Rows are points. A path goes straight from each point to the next, and from the last back to the first. The post is the endless flat space through its rows: a point in 2 columns, a line in 3, a plane in 4, and so on, so that a path can go around it. How many times does the path go around the post? Going back the other way cancels.

Post:
[[ 2 11]]
Path (9 x 2):
[[ 10  41]
 [-35  38]
 [-48  18]
 [  0  66]
 [ 23  23]
 [ 55 -38]
 [  5 -31]
 [ 32 -60]
 [ 43   8]]
Times around: 0

Post, 7 rows:
[[ 23  21 -79  -2  32   0   4 -21]
 [ 37  26 -47  55  24 -20  49 -47]
 [ 10  29  69 -51 -41 -11 -31 -20]
 [ -8  19  60 -39 -37 -85 -51  17]
 [ 24  24 -56   0  29  -3  80   4]
 [ -2  -3  61  -2 -22  -6 -52  47]
 [ 17  19  23 -25 -95 -47 -37  13]]
Path, 14 rows:
[[ 17 -45  31  -5  14 -32  21   9]
 [-39  -4  34  43  -1 -14  24 -23]
 [-43  44  20  19  -6 -72 -36  30]
 [ 34  57   6   1 -32   0   5  40]
 [  6  90 -30 -47   8  -9 -14   5]
 [ 34  14  24  -2 -27  14 -52  39]
 [ 44 -11   0  32 -13 -42  -9  -3]
 [-10 -28   7  30  52 -63 -25  -8]
 [  5  25 -28  28 -18 -60  51 -18]
 [  7  68 -41  29 -43 -53   0 -23]
 [ 34  56  -8  16 -34 -36  28  -8]
 [-14  69  37 -19 -21 -71 -13  14]
 [ 31  28 -21  -8 -28 -24 -42  45]
 [ 74  19  -4  20 -29 -36 -13 -29]]
Times around: 2

Post, 13 rows:
[[-23 -22 -27 -47  -9   1  63  -8 -12  43   8 -39  58  56]
 [ -5 -37  -6   0  61  44  26  72 -22 -20  26  92 -49 -69]
 [-45 -17  67  23 -39  -5  45  12 -67 -29  -6 -13  23  23]
 [-23 -10  49  29 -74 -49  14  29  -6 -31  70  88   1 102]
 [-32 -21   8 -12 -18  19 -15  40 -74  -7 -28  97 -28  -1]
 [ 14   3 -11  41 -40 -68 -25  14  61  61  39  37  28  -7]
 [-30 -30  61   2 -17  27  -7   3  -9 -52  -5  39 -71  43]
 [-10  -4 -68   6 -23 -44  49 -47  25   2  16  34  47 -21]
 [-20 -24   3  42 -50  69   8  38 -34  -7  37  66 -45  -9]
 [-29 -22   9  13   7 -11 -10  -7 -74 -20  48   5 -27  40]
 [ -5 -11  -4   8   6 -29 101 -52 -41  72  -8  -7   8  38]
 [  2   9 -68 -59 -52 -82  75 -23  16  76  40 -16  20 -46]
 [ -9  -9 -23 -62  -3 -28  51 -73  12  93  47  17  58 -64]]
Path, 16 rows:
[[ -6 -28 -30 -28 -52  17  -8  28 -29 -13  36  29 -20  48]
 [  0  17 -13  45 -36  16   5   9 -27  -5  28  66  33  -3]
 [-54  33  41   3 -35  11  61 -30 -10   0  32 -14 -20  30]
 [-36 -11  -2 -18  -8 -15 -17  20 -14   7  48  21 -11 -12]
 [-11  24  -9 -29  -9  -5  -6  -9  32 -27  50  66  12  35]
 [ 22   9  34  38 -36  21  -5  -5 -46   5  21  50  -5   5]
 [ 12 -41 -19  25 -48   4  -6  42 -38  -4  40  23 -20  15]
 [-42 -58  19 -12  -5 -89  22  24 -11 -20  15  15  13  10]
 [-30 -14 -22  40 -56 -24  62  15  53  -9  41  15   5 -15]
 [-37  27 -11 -19 -48 -25  13  -2 -26  66   9  45  25 -26]
 [ -8   1  36  18   1  12  32  -3  13  25   4  34  16  -2]
 [ 11  -1  53 -25 -27  -9   6  27  -4   6  44  14  -1   6]
 [-18   7 -10  27 -41   0 -20  -2 -15   4  33  64   5  41]
 [-73 -14 -10  -8  20   3  14  41 -39  18 101  15  12   7]
 [-46 -34  25  16 -32 -10  45 -31   1  -6  30  80  -4 -24]
 [  1 -61 -11 -13 -41 -30  65  -9 -11  -8  55  49  31  38]]
Times around: 0

Post, 17 rows:
[[-20 -32  17  16 -26 -19  11  48  42 -47  26 -16   1 -82  51 -52 -12   7]
 [ -6  19  23 -10  38   9 -68 -31  12  30 -17 -45  64  38  31 -13  10 -53]
 [ 25  -5 -54  28 -30  43   7   1 -27  16 -30  67  58  42 -20  36  -4 -21]
 [  2  15  36 -23  14  27  73 -30 -24 -16  11  10  37  36 -45  47  50  47]
 [  9 -13 -75  -6  91  -2  12 -25   6  39  -6  53 -31  41 -14  16  -4  11]
 [ 37  -5 -11 -48  29 -56 -68  91  25  39 -36  77   1  69  30 -37   3 -10]
 [-21 -38  38 -14   6  11  46  53 -39  15 -16 -58  83 -67  57  38 -12  82]
 [ 23 -23   3  22 -28 -37 -74  49 -16  83   0 -44  12  18 -12 -33 -30  50]
 [  0  25  -1  52 -23  17  11 -32   0   1 -72   9 105 -21 -11 -44  63  27]
 [  5 -36  -3 -69  71  94  25  89 -22  43   6 105 -41  29  36 -23 -68  11]
 [ -7  -7   5  22 -43  43 -57 -18  29  32   5  21  56 -70  62  21  25  33]
 [  2 -12  46 -50  20  57  28 102  22  63   2 -31  16  57  51  -6  52 -41]
 [ -6 -36 -49 -93 -33  13  24  70 -13  23   6 -32  22 -32  12 -82 -18   7]
 [-10 -39 -21 -35 -27  59 -20  90  77 -32 -24  13  -9   5  47 -44 -12  22]
 [ 20  -5  26 -30  40 -35  31 -28  49  14 -62  29 -29  15 -34  23  10 -19]
 [ 32 -17 -14  20 -71  -5 -41   8 -57   0 -46  26 -16  -2  83 -41  19  25]
 [ 10  23  30  25 -48  16   1   0  13  61 -28  34  76  43 111  18  -6  55]]
Path:
[[ -3 -41 -29  20  59  25  -5  26 -13   9  34   8  39 -14  30 -56   3  29]
 [-40 -55 -25 -18 -24  50  39  37 -50 -44 -21 -13  12  36   7  -2  -1 -37]
 [-12 -18  23   2  13  -1  50  57   2  31 -23  -6  11 -27  15   1   9  45]
 [ -8   2 -11  23 -12   3  23  35  21 -25 -32  19  64 -59  -6   4 -25   8]
 [ 41 -38  28  46  20  43 -34  53   0  18  -2  25 -10 -97   0 -26  -7  62]
 [ 45 -54  15  23  19 -20  11 -18  25  47   2   4  12 -26  32 -10  30  13]
 [-18 -28  11  13 -19  33  -6  55  18  33  27 -14  42  -3  37 -32 -16 -16]
 [-22 -27 -23  14   6  28 -40  46  -3  16  10   1  14   1   1   1   3  32]
 [  3 -47   5  23   1 -48 -34  37   8  44 -43  35  43   7  40 -27  12  -4]
 [ 53 -56 -15   8  18 -12 -50  16  10  47 -41  19  18 -78  31 -34  26  12]
 [ 36  15   1  23   6  69  13  29  -3 -15 -45   5  30 -28  17 -36 -17  26]
 [-29  34 -21  26 -10  21   7   2  51   4 -15 -27  41  52  34 -48  31  22]
 [-21 -22   4 -38 -48  67 -32  27   0  24 -58  43 -10  19  76 -63   4  33]
 [  3 -23  36  20 -26   2  -6  -1  32   4 -69  25  28   3  36 -33   6   2]
 [ 55 -56 -50  -1   8  -5 -25  21  13  30 -33  25  40 -13  55 -22 -21  31]
 [ 54 -13  -4  32  -2  27  41 -24  46 -18 -61   2 -10  -4  39 -16 -13 -22]
 [ 19 -40  13   7  -8  48 -30  50  33  60  -2  36  48  28  35  38 -20 -23]
 [ -8 -10  58 -48 -17 -47 -25  33 -49  37  -2  21  77  39   5   7  48  16]
 [-15  15 -22 -57  -8  19   6  -9 -61  -4  12  34 -31  -1 -14 -46 -22 -39]
 [ 33   3 -17 -16 -60   4  36  20 -64  12 -38  -4  22 -12   2  24  52  21]
 [ 75 -12  10  13 -13  25 -27  38  19  27 -21  43 -31  28  42  21 -18  13]]
Times around: 1

Post, 17 rows:
[[  -5  -29  -36   18   30  -41   37   73  -39    1    9  -71  -63  -23
   -16   -5   10   15]
 [  25    8  -38    8  -19  -47   39   20   -5   -3   80   -5  -44  -25
    43   38   64  -28]
 [  -1   36   44    4   24  -61   57  -54  -49   48  -25   62   -6  -97
     8   15   52  -36]
 [   0  -12  -44   32   14    7   40    2   38   25  -10   57   67  -41
   -19   -8   14  -37]
 [   6  -43 -121   11  -27  -12  -22  -15   22  -31   20   18    5   47
   -28   34   61   13]
 [  20  -33  -38  -30  -36   19   -8    1  -48  -62  -29   21   -3   37
    12    4   16    4]
 [ -28  -33   -3    8  -47  -76   42   72   10   37   24  -66  -13   12
   -27  -21   14  -35]
 [  16   13   40   28   17  -46   18  -26   -9   23  -21   18   34  -43
    67   77   -8   30]
 [ -25  -14  -37   25    3    2   21  -48   29   14  -38  -39   35  -60
     2   -5  -46    1]
 [ -27  -47  -56  -45   87   23  -45  -14  -10  -52    9  -29   -3    0
    22  -26   29   18]
 [  35  -21    6  -40  -46  -27   62   37  -26   49  -18  -43  -17   22
    26   76   39   -5]
 [  -4   14  -27   65  -20  -25   71   -8  -29   35   25  -12   16   38
     2   32    9  -27]
 [  -5  -14  -13  -34   -8  -20   45   22    9   10   38   -8   -1    5
    -8   38  -23   36]
 [  -3    0   14   14  -24   23   17  -36   15   31  -11   43   -2  -27
    19   12   31   46]
 [   5  -22  -25   -6  -26    8   -9   39   30   -2   14  -20  -36   47
   -27   53   10  -24]
 [   5  -12  -21  -16  -12   18   48    1   87  -43  -29  -35   60   23
   -34   14   13    6]
 [  -5   -1  -13  -63   18  -30   47   24   86   -1  -65  -37  -19    5
    25  -33    1   -8]]
Path, 13 rows:
[[  3 -13 -48 -34   4 -36 -12  16 -38   5  53 -12  12 -21 -13   2  45 -35]
 [ 55 -12  -1  -8 -53 -27  18   3  -1   4  10  14  -4  -3  15  15  23  31]
 [ 17 -29 -11 -20 -25 -17  -7 -65  29  15 -35  -7   2 -34  17  52  43   6]
 [ -2   5  18  49 -35   9  46  21  60  26 -45 -21 -30  -2  18   4  -4  -2]
 [-31 -26   2 -37  35 -17  50 -15 -25   6  18 -51   8  15 -15  37 -30  13]
 [ 42 -55 -10   7 -44  10  47  14  12  -5 -10  19  -1   1  31   5  -4   0]
 [ 29 -28 -16 -13 -32 -28  38 -16  -9 -21  17 -15 -48  -2 -18  22 -37 -28]
 [ 46 -11 -21 -34 -17 -20  27 -21  16  42 -11 -23  14 -20   4  21  16  18]
 [ 18  25 -36  32  19 -31  42  -4  48 -23 -45 -65  25 -37 -19 -18  32  -2]
 [ 23 -24  23 -19 -23 -26   5 -17 -10 -20  29   9  24  -3   7  15  -7 -23]
 [ 14 -68   3 -23 -16  -9  41   6  -7 -20 -34 -29 -13 -32  10   9  20  -8]
 [ -9 -18  10  -8 -23 -33  35  11 -30  21 -27  20  -3  22 -12  24  32 -12]
 [-25  19 -50 -21 -16  20   8 -30   9  18  -2  -1   2   3  11  67  12 -46]]
Times around: 1

Post (17 x 18):
[[-22  25 -10  18  18 -11 -32 -41 -19 -10  -7  -4  40  36  66 -46   2 -48]
 [-45  10 -12  49  54   3 -60 -55 -45 -40   3  66  51  -8   9 -52  17 -11]
 [-13  43 -58  34 -16 -50 -65  -6 -40  54  27  51   8   4   4   8 -19 -16]
 [-13   8 -26  64 -21  -1 -14 -40 -12  17  14  30  -6  -3  46  73  12  52]
 [ 48   9 -28  55 -27 -13 -13 -44  42  -1  57  18  -8 -40   8  23 -64 -15]
 [  2  -4 -68 -30  -1  11 -44 -60 -74 -34  18   6  23  25   4 -13  39 -27]
 [  4 -49  55 -15  22 -13  -2  40  41   7  -7  -9 -45  11 -21  61 -30  19]
 [-43   8 -37  15 -12   7 -50 -54  -3 -20 -59  44  67 -32  11  -2  27 -72]
 [ 18 -21   9  44  -1 -13  -9 -83 -36  45   1  16   6  -6  14  29 -36   5]
 [ 21 -15  -4 -12 -11 -29  79  16  20 -10 -14   6  14  10 -41  12 -17  67]
 [ 72 -22  46   0  -9 -35  38  24  38  -9   4  42  22  29 -25  -2  44 -12]
 [ 51 -53  -2  15  30  39  49  73 -32 -12 -57   6   4   0  28  27  -6  20]
 [ 54 -48  -1  33 -16  22  12  33  41  49  -5 -39   2 -21  -9   6   4  52]
 [-43  47 -20  50   8  29 -20 -20 -63 -61 -32  38   5  46 -40 -42  32 -80]
 [ -7  -4  27 -31  49  38  65  34 -22  44 -24   1 -38 -51  15  -1  39  14]
 [ 25 -60  75  14 -29 -24  55  56 -37 -14   5 -27 -17 -19   5  27  27  24]
 [-10   3 -59  59  68 -40  -9 -43 -56 -16 -64 -22 -27 -31  23 -30  62 -39]]
Path (22 x 18):
[[  -5   -6   38   65   35  -42  -42   10   10  -14   26   36  -11   39
    -6   81   57  -15]
 [  -2   32  -19   13   53   12    9   12   17  -11   29    0   -6  -52
    12  -40  -56    9]
 [  52  -34   43  -56    6   38   -9   21  -26   17  -10  -84  -45   20
    50  -11   17  -42]
 [  40  -16    3   32  -27   16   49   13  -14   27   -1  108   27  -23
     9  -16   28   86]
 [  14  -31  -16   75   -7  -30   -1   42  -15  -33   -4   71  -14  -43
    -9   18  -12  -22]
 [  39   27  -56   -2  -31  -21  -40  -49   -7  -13    8   96    2   49
   -58   36  -43  -40]
 [  31   -4  -13   42  -56   42    9   54  -76  -47  -63   38   68   43
   -70  -21   33  -45]
 [  12  -33   54  -27   44   12   15  -20  -60   36   32  -21   64    5
     9  -12   -5   55]
 [ -40  -60   72   63    2   32  -12  -52  -31   19  -11   -2    8   16
    33  101   13  -22]
 [  11  -62  -71   31   16  -11   20  -32   26  -19  -83  -24   -7  -29
   -14   34    5   31]
 [  -5  -20   13   17  -38  -24   37   -7  -29   -6  -33  -19   23   16
    -3  -18    4   28]
 [  19   16   -9   16   12   52  -29  -48   -6  -16  -47   -7    0  -44
   -12   -5  -47  -24]
 [  53   29    6   41   24  -12   30   -2   25  -30  -56   35   29   -6
   -52   12   51  -84]
 [ -13  -78   -8  -12   14    6  -18    2 -115   -5   -3    2   64    2
    59   34   47   39]
 [   3  -34   34   37   59    2   37    0  -24   20  -20   38   16   -1
    61  -18    7   31]
 [  41  -63  -42   64    6  -40   17   25  -54    8  -58   19   25  -12
    -5  -68   42   10]
 [  56  -29  -47   21    8   28   37   20   30  -17  -23    9   61   -5
    29  -34    3  -19]
 [ -44  -23   12   38   32   60  -21  -46  -23   31    0   45   35  -31
   -38   79  -18   59]
 [   2   30   32   22   -5   17  -16    6   35  -63    1   -4    0   25
   -12   41  -63  -20]
 [  58  -18    6   26   20   21    2  -19   31   17  -77   58   18  -41
    23  -18  -22  -17]
 [  37  -30  -12   -9   45  -21   31   45   -3   35  -24   21  -38  -30
    27  -69   49  -36]
 [ -47   -5    3    9  -31  -28   44    6  -36    7   -3   -8  -27   -5
     3   23  -37  -21]]
Times around: 0

Post:
[[  3 -26  23 -24 -51 -35  19 -20 -29 -23  47   5  42  40  -4  -1 -45  22]
 [  5 -13   1  14 -14   0 -31  -4  -2  13  41 -28  17   6  -3  61  38  38]
 [  5  16 -20 -61 -22 -55  22   1 -35 -23  41   0 -13  16 -65 -11  -8 -19]
 [ 20 -32 -24  29  54  12  47   6  -5  40 -62 -70 -43   3  17 -14  30  32]
 [-57 -20 -27  25   3  25  64 -36   7  -7 -30 -25 -16 -28 -54  28 -21  -1]
 [-12  -4   9  31  -2   3 -30  -5  -9  74 -13  32  35  11  -8  -4  19  64]
 [-64 -28 -12  26   4 -24   3  15  -1   6 -56 -43 -15  27  -9 -19  29  -3]
 [ 24 -20  16 -67 -27 -40   2  53  13  -1  85  27  30  -4  13 -22 -14 -45]
 [ -4 -17  25 -71 -15 -59 -14  22  -9  31  86 -43  20  -2 -42   5 -57  -3]
 [-12  -7  19 -14   1  -4 -10 -32   5  21 -43 -32  30 -39  23  38  49  59]
 [-19 -20  13 -11  28  53 -37 -25 -33  19  -7  17   4  15  42  44  31  35]
 [ 35  -3  81  45   9  31 -64 -25 -42  17 -42  -5  11 -34   2  33  32  26]
 [-18   4 -48  29  -5  19  14   6  -3 -30 -94 -81  18 -13 -52  33 -35   0]
 [ 13   8  18 -39  -3 -83 -15  -6   3 -19  40  21  -2  33 -24  33 -56 -29]
 [-10 -67 -32  15  14  28  39   2 -12   9 -82 -29  -1   8 -62  44  16  26]
 [ -7  30  72 -21  32  21  -6  11   1 -13   9  17  31  26 -16  33  47  35]
 [-19 -18  -1 -13  33 -81  11  19 -50 -26  84  10  50   1 -23 -13 -18  -3]]
Path:
[[-65 -28  39  50  28 -82  33 -25   3 -28  57  21  52  -4 -28 -52 -27   4]
 [ 10 -18  32  25  10  18 -21  14  36  29 -38 -99 -85 -34  36 -27   1   2]
 [ -4 -24  21  -9 -57  51 -17  59  -7  51 -13  62  -1  27 -24  18 -13 -12]
 [-16 -59  30   5 -41 -21  37   1 -12 -13   7  -5  40  -9 -15  37 -12 -24]
 [-71 -22  18 -15  30 -29 -65  12 -21  -2 -37 -53  86  19 -11  50   9  41]
 [ 36 -64 -62 -14  41 -62 -38   2 -65  71  14 -43  11   1 -40 -15 -35  55]
 [ 24 -14 -41 -33  34  74 -42  55   2 -60  18 -10  15 -43  11  47   3 -29]
 [ -8 -18 -17  54 -53 -14  18 -70  25  36  -7  32 -42  29 -28   1   5  -4]
 [-12 -43  45  16  52 -32 -51   4 -46  89  31  12  54   8  17  -9 -56  20]
 [-14 -17 -60 -46  23 -82  -8  45 -24  30  25 -35 -18 -14  37  31 -21  -9]
 [ -6  13  34  12  16 -41 -20 -28 -27  72 -44 -44   9 -28  -3 -22   2  85]
 [ 56 -45  52 -10  84 -11  12  18  12  44  63  16 -37  -1  30 -26  51  -3]
 [-18 -30  -5 -60 -26  22 -11 -34  -5 -19 -25 -20 -45  39 -14  54  56 -15]
 [ -8 -62 -38  -7 -57  34 -64  55 -34  37  63 -74  33 -45 -28 -35 -66  18]
 [-12   4  37  18  29  65  55  91  -3  39   0  66   6   6   8 -68  50  29]
 [ 22  22  29  -6  75   0 -28 -18 -92 -24  28  41  42  35  12  80  34  20]
 [ 18   2  26   0  17 -48  20 -12  -6   8 -20 -29 -17  25 -30 -33 -29 -25]
 [-40 -13  -5   2  -6   9  54 -29 -23 -10 -41 -37  40 -27 -95   4 -23  50]
 [ 13 -55 -13  -9   8  36  78  62 -10  26  27 -45 -34 -17   7 -51 -12  24]
 [ 48  20  29 -29  -1  -8  29   3   1  51   5  12  32 -42  -2  34 -15  52]
 [-46  46  -8 -92  43  -6   7 -11 -16 -37  46  14  16  47 -56  94  36 -21]]
Times around: 2

Post, 17 rows:
[[  63  -24  -39  -34  -14    4  -16   -9    7   59   -4  -16   13   20
   -20    0   -6   32]
 [ -18   41   10   -6  -22   57   11  -18   30  -17    7   -2  -23  -17
   -58  -23   46   14]
 [   0   54  -34  -32  -16   15   14   23   12   -5  -13  -24    2   27
    -9   -7  -66   -4]
 [ -11   -6  -52   12   21   19  -67  -26   -8    7   20    1  -21  -16
    -8  -21  -43  -34]
 [  43   11  -23   29   15    5   12  -28  -38   12   -8   13  -57   40
     5  -16   31   59]
 [ -12   33   13   14  -30    2  -54   20   58   19  -11   27  -35  -16
   -17  -22  -31    6]
 [   7   14    4  -20   20  -18   24  -19   41  -47    5    8   35   54
    36  -64  -52    7]
 [ -17    0    4   12   43 -120   19   54  -49  -12   -8   23   23   32
    35  -37   -8   -1]
 [ -22   18  -50   20   -8   82    3  -41  -40   34   19    7   39  -30
    37   21    4  -32]
 [ -34  -47    8  -34   28  -18   24   28   10  -54  -72  -21  -68  -77
    17  -17   34   18]
 [ -27   20  -11   69   53   35  -23  -21  -20   12  -38   51  -21   -1
    -6   10  -55  -61]
 [  -2   31   45   12  -26   25    1   26   55  -77   11   28   10   62
   -35   10   54   39]
 [   9   -3  -35  -26   19   25   28   28  -44  -10   -1   17   -6  -46
     6  -10   48    0]
 [  27  -60  -41   14   16   12   44    3  -34  -84  -51  -26    4    4
    19  -63   21   15]
 [  -6  -17   72   31   -3   69   12  -18  -12  -53   53   24  -30   16
    -4   -8   62    8]
 [   1  -15  -95  -13  -28   64   10  -17  -63   21   16   18  -68  -48
   -16    2   60  -58]
 [ -33   10  -18  -10  -25    5  -19    2    4    4   32   40   -7    1
   -34  -11  -48   -1]]
Path:
[[   5  -12  -19  -79  -29  -33  -18    7   25   81  -29  -13  -11  -19
     9  -36  -33  -14]
 [  24  -27    8  -59   31    8   37  -52    5  -63  -26  -27   14   -7
    26  -39  -12   36]
 [ -90   -6    2  -28   18    4  -18  -23  -35  -13  -13  -17  -30  -25
    50   13  -23   43]
 [ -13   30  -16  -45  -36   46  -24 -116   54  -12   61   39  -13  -21
   -17  -98  -68  -55]
 [ -39   16  -31  -19  -21  -18   -7   13   42    1  -48   33  -40  -39
   -13   21  -48   32]
 [ -40   31   34   21   12    7  -31  -28   53  -23   48   51   28    2
    21    6   15   90]
 [  40   44  -51   -5  -30   84   16  -88  -29   10   45   -8  -17   -4
     2   20    4   -7]
 [ -13   -3  -42   24  -14   97   16  -16  -21   16   50   71  -46   15
   -39   63  -60  -57]
 [  47    9  -76    0   29  -13   -2    4   21   83  -36  -11   70   33
   -23  -30  -16  -30]
 [ -37   90    0   33  -10  -27   -4   18    6  -12  -19   50   -4   67
   -22  -44  -38   -7]
 [ -11   51    9    2   45   10  -26   31  -32   17   21  -15    9   21
   -14   27   85  -47]
 [ -44   48   24  -13   32   45  -20   16   38   11   20   21    4  -34
     3  -24  -47   -3]
 [ -34  -13    4  -51   88  -54   28   -4    7  -29   12  -76   13  -29
    60  -10   18   60]
 [  18  -23   17   34   35   -9  -52  -20   33  -40   42   54  -40   -7
   -48  -58  -49  -36]
 [  21   -9  -49   21    8   48   89  -15  -83   53  -46  -56   33   -7
     8    4   30   34]
 [  -6   16   -3  -29  -19  -21  -32   19   47   11   -4   -6    7   66
    -6  -34  -19   -8]
 [  -8    1  -18  -19    5   53   61  -13  -47  -61  -24  -14  -24   -7
    59   32   42    1]
 [   8    2  -26   18  -35  -33   -2    2  -20   13  -10  -45  -30  -44
    87  -67  -37   16]
 [ -12   22   81   73   25   23    4   14   58   -8  -12  -10  -26   56
   -36   -3  -13   21]
 [ -46    4    6  -18   46   51  -19  -85  -44   25   77   40  -37   -9
    -4  -48   59   10]
 [  29   60  -68  -62  -13   11   63    7  -46   -4  -20  -23    5   29
    59   -3   -2   49]
 [  17   35   46  -10    7   25   24  -15   26   12  -58    6   23   14
    64  -58   26   50]]
Times around: 2
